Each row of a before or after table is a point. One or more steps were done to the points. Then noise was added and the rows were shuffled. The steps act on how far a point lies along the listed directions, d1 being the first. Name the steps. A step turns or swaps two directions, mirrors them in a line or flattens them onto one, adds a multiple of one to another, or multiplies one. Angles are multiples of 10 degrees, from the lower direction toward the higher: turns from -170 to 170, lines from 10 to 170 but not 90. Use the fewest steps. Two steps may share a direction if one is a turn and the other turns, adds or multiplies; they go together, in the order done. Otherwise the lowest direction goes first.
In the rows, 128 means zero.

Directions:
(1): [124, 194, 165]
(2): [120,  91, 193]
(3): [203, 128, 137]
Before (14 x 3)
array([[131, 114, 149],
       [118,  77, 163],
       [168, 134, 109],
       [119,  75, 135],
       [146, 139, 125],
       [163, 149, 124],
       [157, 100, 156],
       [100, 140, 118],
       [ 98, 123, 185],
       [129, 126, 104],
       [108, 112, 158],
       [ 97, 101, 135],
       [169, 138, 120],
       [111, 101, 132]])
After (14 x 3)
array([[141, 123, 154],
       [181, 137, 128],
       [243, 130, 115],
       [ 51, 134, 186],
       [ 44, 137, 111],
       [234, 143, 128],
       [248, 134, 126],
       [125, 120,  97],
       [221, 108, 169],
       [ 78, 118, 160],
       [ 75, 106, 130],
       [ 38, 103, 133],
       [104,  91, 173],
       [102,  83, 139]])
Steps: add 0.3 times d2 to d1; multiply d3 by 3

Directions:
(1): [114, 129,  36, 181,  87, 166, 134, 152]
(2): [176, 171, 163, 182, 131, 150,  54, 159]
(3): [192, 196, 122, 118,  82,  97, 183, 118]
Before (10 x 8)
array([[122, 119, 157, 131, 137, 141,  99, 134],
       [147, 147, 108,  92,  97,  75, 198, 113],
       [119, 120, 165, 123, 151, 126, 109, 130],
       [125, 117, 169, 121, 150, 127,  97, 127],
       [124, 120, 127, 151, 134, 124,  97, 140],
       [137, 116, 168, 136, 142, 123, 102, 118],
       [142, 139, 146, 131, 123, 137, 122, 131],
       [130, 127, 133, 144, 132, 133, 129, 127],
       [134, 109, 156, 110, 166, 136, 119, 133],
       [101, 112, 117, 121, 139, 138, 130, 127]])
After (10 x 8)
array([[132, 129, 129, 133, 127, 125, 146, 120],
       [ 69,  52, 186, 152, 207, 151,   8, 158],
       [126, 134, 100, 126,  97, 133, 157, 126],
       [106,  96,  95, 146, 116, 137, 136, 120],
       [104, 102, 129, 120, 133, 142, 129, 126],
       [166, 179, 121, 135, 104, 124, 146, 131],
       [107, 114,  84, 140, 109, 143, 138, 133],
       [130, 117,  88, 141, 130, 155, 137, 146],
       [148, 149, 107, 121, 100,  93, 167, 120],
       [108, 121,  93, 145, 115, 142, 139, 137]])
Steps: turn d1 and d3 by 140 degrees; multiply d3 by 2.5; multiply d2 by -1

Directions:
(1): [ 76,  72,  54, 138, 161, 120, 108, 170, 148, 138, 213, 111]
(2): [ 49, 135, 186, 110, 203, 105, 131, 178, 129, 169,  80, 142]
(3): [162, 103, 105, 179, 108,  78, 225, 162, 141, 181, 113, 162]
(4): [107, 138,  76, 107, 107, 213, 140, 119,  89, 217,  96, 103]
(5): [ 56, 181,  99, 144,  78,  45, 118,  71, 121, 145, 124, 106]
Before (9 x 12)
array([[156, 114, 175, 134, 135,  77, 170, 148, 154, 118,  99, 159],
       [135, 160, 141, 115, 104,  89, 100, 105, 118, 108, 100, 157],
       [162, 102, 109, 140, 114, 169,  94, 111, 144,  37, 177, 134],
       [213, 128, 164, 148, 135, 141, 141, 132, 156,  79, 123, 149],
       [187, 150,  86, 145,  63, 118, 143,  78, 120, 102, 148, 139],
       [110,  72,  86, 147, 117, 118, 136, 136, 146, 141, 161, 135],
       [139, 142,  86, 128, 101, 167, 105, 106, 124, 111, 144, 109],
       [115, 174, 134, 116, 109,  85, 113, 101, 110, 107, 108, 116],
       [145,  80,  96, 132, 157, 162, 166, 184, 148, 161, 138, 146]])
After (9 x 12)
array([[125, 161, 109, 110, 104, 142, 139, 114,  94, 162,  87, 113],
       [138,  34,   8, 181, 121, 161, 157, 172, 155, 122, 224, 133],
       [130, 109, 150, 120, 167, 106, 100, 153, 168,  65, 162, 143],
       [ 89,  70,  89, 130, 135, 137,  88, 131, 147, 114, 187, 121],
       [125,  93,  10, 130, 110, 156,  91, 116, 133, 107, 239, 105],
       [195, 101, 125, 141, 152, 175, 135, 152, 153, 104, 150, 138],
       [162, 136, 197,  80, 148, 188, 114, 123, 124, 113,  71, 134],
       [140, 148, 117, 105, 105, 148, 119, 119, 100, 159,  87, 153],
       [114, 108,  40, 165, 107, 104, 131, 134, 150, 121, 195, 116]])
Steps: add -1.5 times d2 to d1; turn d3 and d5 by 160 degrees; turn d4 and d5 by 130 degrees
